Each row of a before or after table is a point. One or more steps were done to the points. Then noise was added and the rows were shuffled. The steps act on columns, c1 being the first. Name the steps. A step turns or swaps two columns, mirrors them in a line or flattens them onto one, adds a multiple of one to another, or multiplies or shifts one. Angles are multiples of 10 degrees, from the lower column toward the higher: turns from -170 to 170, lines from 10 to 170 but not 90. Use the fewest steps. Two steps may share a column if one is a turn and the other turns, adds or multiplies; they go together, in the order done. Otherwise the lowest column goes first.

Before, 8 rows:
-0.30; 0.08
0.24; 0.31
0.08; -0.04
0.03; 0.58
-0.01; -0.51
-0.14; 0.15
0.29; -0.12
0.37; -0.42
After:
-0.24; 0.10
0.50; 0.32
-0.36; -0.50
0.42; 0.58
0.09; -0.42
0.04; -0.03
0.21; -0.14
-0.02; 0.17
Steps: add 0.7 times c2 to c1

Before:
0.25; 0.46; 0.50; 0.25; -0.02; -0.02
-0.04; -0.07; 0.15; -0.36; 0.19; 0.01
-0.13; -0.15; 0.00; 0.08; 0.01; -0.12
-0.37; 0.11; -0.09; -0.20; 0.03; 0.50
-0.03; 0.39; 0.08; 0.19; -0.21; 0.30
-0.13; 0.06; 0.04; -0.05; 0.29; 0.14
-0.12; -0.01; -0.11; -0.35; 0.33; -0.07
-0.03; 0.22; 0.68; 0.27; -0.04; -0.22
0.06; -0.32; 0.19; 0.11; -0.01; -0.19
-0.12; -0.04; 0.02; -0.21; 0.37; 0.27
0.02; 0.28; 0.40; 0.14; -0.23; -0.13
0.13; -0.19; 0.24; -0.34; 0.27; 0.02
After:
0.18; 1.39; 0.32; 0.24; -0.41; -0.03
-0.12; 0.67; 0.40; 0.28; -0.60; -0.21
-0.09; 1.16; -0.12; 0.20; -0.10; 0.28
-0.33; 0.35; -0.06; -0.22; 0.24; 0.49
0.02; -0.97; 0.12; 0.13; -0.23; -0.22
-0.14; -0.46; 0.00; 0.10; -0.04; -0.12
0.23; -0.59; 0.35; -0.33; 0.01; 0.04
-0.02; 0.83; 0.08; 0.14; -0.52; -0.15
-0.14; 0.18; 0.26; -0.04; 0.20; 0.14
0.07; -0.18; 0.23; -0.36; 0.00; 0.02
-0.01; -0.04; 0.15; -0.36; 0.27; -0.06
-0.04; -0.12; 0.29; -0.23; 0.30; 0.29
Steps: add -0.3 times c4 to c1; multiply c2 by 3; turn c3 and c5 by -50 degrees; add 0.3 times c6 to c5

Before, 11 rows:
-0.13; -0.14; -0.05; 0.53; -0.13; 0.15; -0.18; 0.56; 0.31; -0.01; -0.07
-0.09; 0.09; 0.08; -0.15; -0.35; -0.31; -0.20; -0.20; 0.42; 0.05; 0.10
0.18; -0.06; 0.39; 0.17; -0.25; 0.13; 0.04; -0.11; 0.03; 0.27; -0.51
0.31; -0.17; -0.44; -0.03; -0.08; -0.21; 0.25; -0.17; 0.36; -0.51; 0.13
-0.21; -0.01; -0.06; 0.27; -0.08; 0.11; -0.29; 0.00; -0.03; 0.12; -0.51
0.28; 0.04; -0.29; 0.56; -0.09; -0.13; -0.11; 0.26; -0.19; 0.06; -0.26
0.32; -0.37; -0.02; 0.51; 0.17; -0.17; -0.16; -0.04; -0.15; -0.05; -0.52
-0.06; 0.09; 0.10; -0.21; -0.15; 0.00; -0.11; 0.29; -0.01; 0.09; -0.06
-0.14; 0.06; -0.04; 0.17; -0.26; -0.23; 0.06; 0.15; -0.30; -0.19; -0.08
-0.16; 0.17; 0.09; -0.10; -0.09; -0.20; 0.24; 0.01; 0.19; 0.20; 0.16
-0.29; -0.21; -0.12; -0.09; -0.39; 0.04; 0.04; 0.39; 0.05; 0.25; 0.06
After (11 x 11):
0.19; -0.01; -0.06; 0.79; -0.11; -0.08; -0.29; 0.07; -0.04; 0.13; -0.50
0.15; 0.10; 0.07; -0.43; -0.34; -0.36; -0.18; -0.16; 0.44; 0.04; 0.11
-0.13; -0.05; 0.41; 0.52; -0.29; -0.30; 0.05; -0.18; 0.06; 0.27; -0.50
-0.11; -0.15; -0.06; 1.63; -0.16; 0.16; -0.15; 0.58; 0.30; 0.01; -0.05
-0.35; 0.03; -0.31; 1.67; -0.09; -0.26; -0.11; 0.16; -0.19; 0.08; -0.24
-0.21; -0.19; -0.44; -0.12; -0.08; 0.53; 0.26; -0.28; 0.34; -0.53; 0.11
0.17; 0.19; 0.10; -0.31; -0.10; -0.50; 0.25; 0.06; 0.20; 0.21; 0.19
-0.03; 0.10; 0.08; -0.63; -0.16; -0.10; -0.11; 0.31; 0.02; 0.09; -0.08
0.12; -0.22; -0.10; -0.27; -0.41; -0.36; 0.08; 0.48; 0.04; 0.25; 0.06
0.09; 0.05; -0.04; 0.53; -0.29; 0.09; 0.05; 0.19; -0.31; -0.18; -0.08
-0.28; -0.37; -0.02; 1.52; 0.16; -0.11; -0.16; -0.18; -0.14; -0.07; -0.52
Steps: mirror c1 and c8 in the line at 100 degrees; multiply c4 by 3; add -1.5 times c10 to c6
